Each row is a point. Two turns around zero, p and q, are shown by what they do to some points. Where does a point land after both, in the order given? Backwards means that the second turn is done in reverse. Each puzzle has new turns, and all numbers are rounded.

Turn p:
[ 0.36 -0.42] => [0.18 0.52]
[0.00 0.20] => [-0.17 -0.10]
[-0.36  0.22] => [-0.01 -0.42]
Turn q:
[-0.54  0.22] => [-0.03 -0.58]
[ 0.32 -0.02] => [-0.09  0.31]
[ 0.32 -0.14] => [0.03 0.35]
[-0.33  0.24] => [-0.12 -0.39]
[ 0.23 -0.31] => [0.22 0.32]
Where do these land?
p, then q: [0.67 0.12] => [-0.34 -0.59]
q, then p: [-0.46 -0.30] => [0.07 0.54]
q, then p backwards: [-0.29  0.05] => [-0.27  0.11]
q, then p: [-0.06  0.00] => [0.04 0.05]
p, then q backwards: [0.14 0.13] => [0.11 0.16]

Turn p:
[ 0.05  0.16 -0.19 -0.08] => [ 0.17  0.10 -0.07 -0.17]
[0.06 0.09 0.24 0.34] => [-0.24  0.19 -0.15  0.26]
[ 0.26  0.05  0.11 -0.73] => [ 0.69 -0.35  0.01  0.13]
[ 0.36 -0.18  0.09  0.18] => [-0.17 -0.19 -0.35  0.12]
[-0.73 -0.12 -0.25  0.30] => [-0.45  0.26  0.56 -0.35]
Turn q:
[-0.35 -0.30  0.20 -0.08] => [-0.22 -0.38 -0.21 -0.14]
[-0.17  0.19 -0.32 -0.41] => [ 0.00  0.19 -0.42  0.35]
[ 1.08 -0.14 -0.04  0.06] => [ 0.40  0.73  0.32 -0.63]
[-0.24  0.06 -0.02  0.22] => [ 0.02 -0.25  0.11  0.18]
[-0.20 -0.10 -0.03  0.15] => [ 0.06 -0.26  0.00  0.04]
[-0.13  0.28  0.21  0.05] => [-0.26 -0.02  0.18  0.20]
Where do these land?
q, then p backwards: [0.42 0.09 0.04 0.07] => [-0.32  0.26 -0.14 -0.03]
p, then q: [ 0.53  0.59  0.13 -0.04] => [0.59 0.41 0.25 0.26]
p, then q: [-0.11 -0.33 -0.42  0.45] => [-0.28 -0.21 -0.56  0.25]
q, then p: [-0.37 -0.03  0.18 -0.16] => [-0.24 -0.06  0.27 -0.25]
p, then q: [-0.43 -0.30 -0.32 -0.14] => [-0.51 -0.01 -0.25 -0.27]
p, then q: [-0.42  0.09  0.25  0.14] => [-0.33 -0.16  0.33  0.14]
p, then q backwards: [ 0.38 -0.11  0.14 -0.32] => [-0.33 -0.18 -0.34  0.12]

Turn p:
[ 0.10 -0.11 -0.31 -0.08  0.22 -0.22  0.31  0.49] => [ 0.19  0.19 -0.22 -0.32  0.22  0.39  0.35 -0.09]
[ 0.28 -0.28  0.21 -0.20 -0.03 -0.28 -0.19 -0.16] => [-0.06  0.30 -0.05  0.34  0.02  0.00 -0.17 -0.37]
[-0.05  0.42  0.64  0.60 -0.36  0.33 -0.19 -0.02] => [-0.42 -0.04  0.28 -0.21 -0.43 -0.83  0.00  0.21]
[ 0.17  0.23 -0.06  0.07  0.41 -0.04  0.19  0.03] => [ 0.11 -0.07 -0.45 -0.03 -0.06 -0.02  0.26  0.07]
[-0.04 -0.43 -0.25 -0.01 -0.09 -0.09 -0.36  0.08] => [ 0.09  0.26  0.40  0.27  0.11  0.28  0.07 -0.02]
[ 0.06 -0.09 -0.29 -0.52 -0.06 -0.09  0.45  0.28] => [ 0.01 -0.01 -0.25 -0.34  0.43  0.50 -0.12 -0.16]
[ 0.09  0.10  0.35  0.69 -0.47  0.49 -0.19 -0.67] => [-0.28  0.08  0.27  0.19 -0.65 -0.61 -0.50  0.57]
[ 0.13  0.36  0.19  0.26 -0.15  0.59 -0.42 -0.26] => [-0.49 -0.19  0.13  0.29 -0.19 -0.46 -0.03  0.49]
[-0.30 -0.45 -0.18 -0.34  0.49 -0.18  0.39  0.18] => [ 0.35 -0.19 -0.14 -0.13 -0.05  0.71  0.16 -0.41]
[-0.21  0.37 -0.37 -0.10  0.07 -0.44  0.25  0.10] => [ 0.53 -0.14 -0.20 -0.27  0.42 -0.05  0.08  0.00]
[-0.22 -0.11  0.06 -0.37 -0.03 -0.07 -0.25 -0.05] => [-0.02 -0.20  0.22  0.22  0.20  0.08 -0.09 -0.29]
Turn q:
[-0.55 -0.10 -0.42  0.22 -0.46 -0.50  0.28 -0.15] => [-0.63 -0.07  0.16 -0.23  0.52 -0.14  0.37 -0.44]
[-0.28  0.02  0.23 -0.32 -0.26 -0.23 -0.05 -0.37] => [-0.09 -0.06 -0.20 -0.39  0.08  0.44  0.08 -0.29]
[ 0.00  0.34 -0.05 -0.36  0.48  0.36 -0.29  0.10] => [ 0.12  0.02 -0.07  0.05 -0.51  0.22  0.16  0.59]
[ 0.19 -0.31  0.30  0.48  0.36 -0.37 -0.36  0.42] => [ 0.07  0.17 -0.19  0.83 -0.24 -0.18 -0.11 -0.41]
[-0.16 -0.41 -0.11  0.32  0.10  0.37  0.11 -0.01] => [ 0.14 -0.51  0.05  0.22  0.19 -0.30  0.09  0.05]
[ 0.20  0.04  0.03  0.40  0.27 -0.07  0.23 -0.24] => [ 0.03  0.11 -0.16  0.33  0.43 -0.05 -0.15  0.18]
[ 0.14 -0.08  0.51 -0.45  0.10 -0.51 -0.41  0.43] => [-0.04  0.28 -0.05  0.19 -0.71  0.42 -0.27 -0.49]
[ 0.05  0.23  0.04  0.11 -0.44  0.39  0.45 -0.02] => [ 0.35  0.05  0.42 -0.37  0.40 -0.11  0.00  0.11]
[-0.05  0.29 -0.32  0.06 -0.43  0.24  0.03 -0.02] => [ 0.05  0.13  0.17 -0.44  0.12 -0.30  0.27  0.13]
[ 0.16  0.02 -0.26 -0.59  0.27  0.12 -0.53 -0.36] => [-0.18 -0.13 -0.57 -0.32 -0.53  0.12 -0.07  0.41]
[ 0.31 -0.05  0.05  0.13  0.01  0.20  0.53  0.21] => [ 0.18  0.00  0.43  0.13  0.24 -0.14 -0.38  0.16]
Where do these land?
q, then p backwards: [-0.29  0.20 -0.05 -0.07  0.29 -0.04  0.17 -0.05] => [ 0.06 -0.11 -0.26 -0.06  0.10  0.31 -0.17  0.17]
q, then p: [-0.14 -0.42  0.40  0.32 -0.22  0.14  0.29 -0.06] => [ 0.02  0.21 -0.27  0.52 -0.46  0.13 -0.02 -0.07]
q, then p: [-0.14  0.00  0.05  0.40  0.41  0.43  0.08 -0.19] => [ 0.05  0.43 -0.19 -0.20 -0.25  0.26  0.42  0.08]
q, then p: [-0.36  0.21 -0.12 -0.13 -0.48  0.58 -0.11 -0.10] => [-0.25  0.10 -0.45 -0.21  0.19  0.40 -0.28 -0.45]
p, then q: [-0.07  0.28 -0.08 -0.18 -0.01 -0.40 -0.29  0.21] => [-0.19  0.06 -0.17  0.37  0.21  0.22 -0.27  0.21]
p, then q backwards: [ 0.48  0.37  0.09  0.38  0.10 -0.24  0.39  0.04] => [ 0.35  0.25 -0.24  0.12 -0.17  0.05 -0.59 -0.33]
q, then p: [-0.04 -0.02 -0.24 -0.68 -0.41  0.26 -0.09  0.66] => [-0.44  0.06  0.30 -0.16  0.23 -0.24 -0.65 -0.60]
p, then q: [ 0.19  0.13 -0.15 -0.54 -0.30 -0.07  0.60 -0.13] => [-0.21 -0.23 -0.39 -0.04 -0.59 -0.12  0.20  0.43]
q, then p backwards: [ 0.24  0.23  0.17 -0.36  0.06 -0.11 -0.13 -0.04] => [ 0.18 -0.33 -0.07  0.14 -0.06  0.06  0.35 -0.08]
p, then q: [-0.09 -0.27 -0.28  0.24  0.16 -0.19 -0.51 -0.12] => [ 0.42  0.35  0.12  0.27  0.34 -0.12 -0.17 -0.04]
q, then p: [ 0.21 -0.69  0.19  0.62  0.41 -0.36 -0.41 -0.21] => [ 0.80  0.40  0.19  0.37 -0.21  0.02  0.08  0.65]
